Each wall is flat, endless, passes through zero and stands at right angles to its row. A trip goes straight from one point to another. List the walls that it crosses, first one first.

Walls:
(1): [-11  -6]
(2): [-51  50]
(3): [-12  -9]
(4): [ 6 16]
(5): [19 -4]
Trips:
[  8 -33] to [ 37 -39] => 1, 3
[-42 -95] to [-44  13] => 2
[-31  61] to [23 -3] => 5, 2
[  6 -15] to [-31   4] => 5, 2
[-9 36] to [-55   5] => 1, 3, 4
[-31  10] to [-36 -16] => none
[ 52 -23] to [-33  -4] => 3, 1, 5, 2

Walls:
(1): [-51  29   5 -42  37  -5 -41  10   3  36  18]
(2): [ 40 -41 -62 -43  45  44 -34  47  -3   2 -14]
(3): [-30  11   1 -35 -21   0  35 -10  -4 -32  69]
(4): [ 18  -7  33 -26 -39 -53 -56  -9  12  26 -31]
Trips:
[ 34  62 -34 -44 -21  18  13   1   1  25 -33] to [-11  41  74 -87  23 -25 -12  17  63  -8  36] => 3, 2
[ 24  29  31 -34 -33 -17 -25 -29 -10  -3  20] to [-30 -15  -6 -16  26 -22  35  -1  47 -17 -93] => 3, 1, 2
[-28 -46 -15  14  -7 -33  71  -1 -58  46  -2] to [-21   0 -23  38  40  19   2 -50  15  20  57] => 1
[ 40 -25 -32 -86  37 -56   2  11  44  42 -14] to [-19  65 -19 -49 -11  22 -12  51 -42  -1 -32] => 3, 4
[ 39  -5 -34  21   9 -23 -34 -60  43 -20 -25] to [ -5 -36  59 -29  43  -7  12  24  -9  34   3] => 1
[-47  35 -68  -3 -23   9 -18  13 -35  22  35] to [ 61 -51  -6 -10  15   1  20 -26  -3  -1  37] => 1
[-92  44 -75  -4  -5  34 -69  45 -40  36  22] to [ -9   2  50 -29 -49  29  75  40 -22 -65 -26] => 2, 1
[-21 -16 -49  -7 -34  36  28 -12  33 -17  56] to [-40  23  17 -46 -51 -27  39 -20  -2   4 -15] => 2, 1, 4

Walls:
(1): [-15  73  35  39  12  17  -2 -20  19  35  19  41  38 -48 -30  27 -14 -25
 -24 -46  61 -36  22 -31 -60  -8  35   4  17 -10 -46  10]
(2): [-21 -23  -7  17  25  18 -20  34 -41  36  23  65 -14 -44 -56 -15 -18 -30
  -7 -14   3  53  -6  57   9 -11  66  32  -8  18  -9   3]
(3): [ -9  -3  -5  10  13   6 -28   5 -64  15  59  21 -44 -26 -19  14   7  37
 -31 -19  50  -8 -67  -1 -27 -17   5  15 -21  18 -12 -25]
(4): [ 29  26 -51 -38   9  36   0  60 -11  -1  11   4   7  -1 -49 -53  62   0
 -25 -25  35 -19   5 -27   6  -4 -29 -41 -40  -7 -23 -24]
(5): [ 10   6 -22 -68  12 -12   7   3   8 -31  21 -46 -13 -79  36 -85 -45  29
 -31 -65  13 -33  -4  19   0  15 -13  15 -92 -88   7 -14]
Trips:
[ 23  26   6  -4  16  23  21 -12  15 -28  21  25  -4  46  19  20 -13   1
   5  31   3 -12   1 -31 -23  -1  -3 -12 -16   2 -64  -6] to [-19  -6 -44  44 -74   4   8 -58  23 -59 -23  39  23  -8 -58 -34   2  18
 -48 -14 -24  11 -55 -20  20  10 -25 -13 -10  15  52  10] => 1
[ 47 -31  13   1 -32 -33   7   6  -6   7 -17  46 -72  80   3 -29 -12  55
  25 -10  11 -31  -5 -19   5 -24  12 -12  18  43  -6  -2] to [ 11  12   4  42  13 -32 -95  37 -23 -22  -8   3 -13 -38 -35  13 -46 -15
 -25   9 -57   5 -10 -63   3  45  20 -13   5   4 -21 -42] => 2, 1
[-13 -77   2  48   7 -42  -9  22  26  10  -6 -25  30  -7  19   7  44   5
   8  30  -6 -54   4 -10  83   6  16  85 -13   4   5 -34] to [-21   4  13 -16   8 -16  33  22  38  -5  -2  -4  -5 -12  14  59  25  55
  -3 -44 -18 -54 -10 -35 -49 -27  16 -19 -34   8 -11   4] => 5, 3, 1, 4
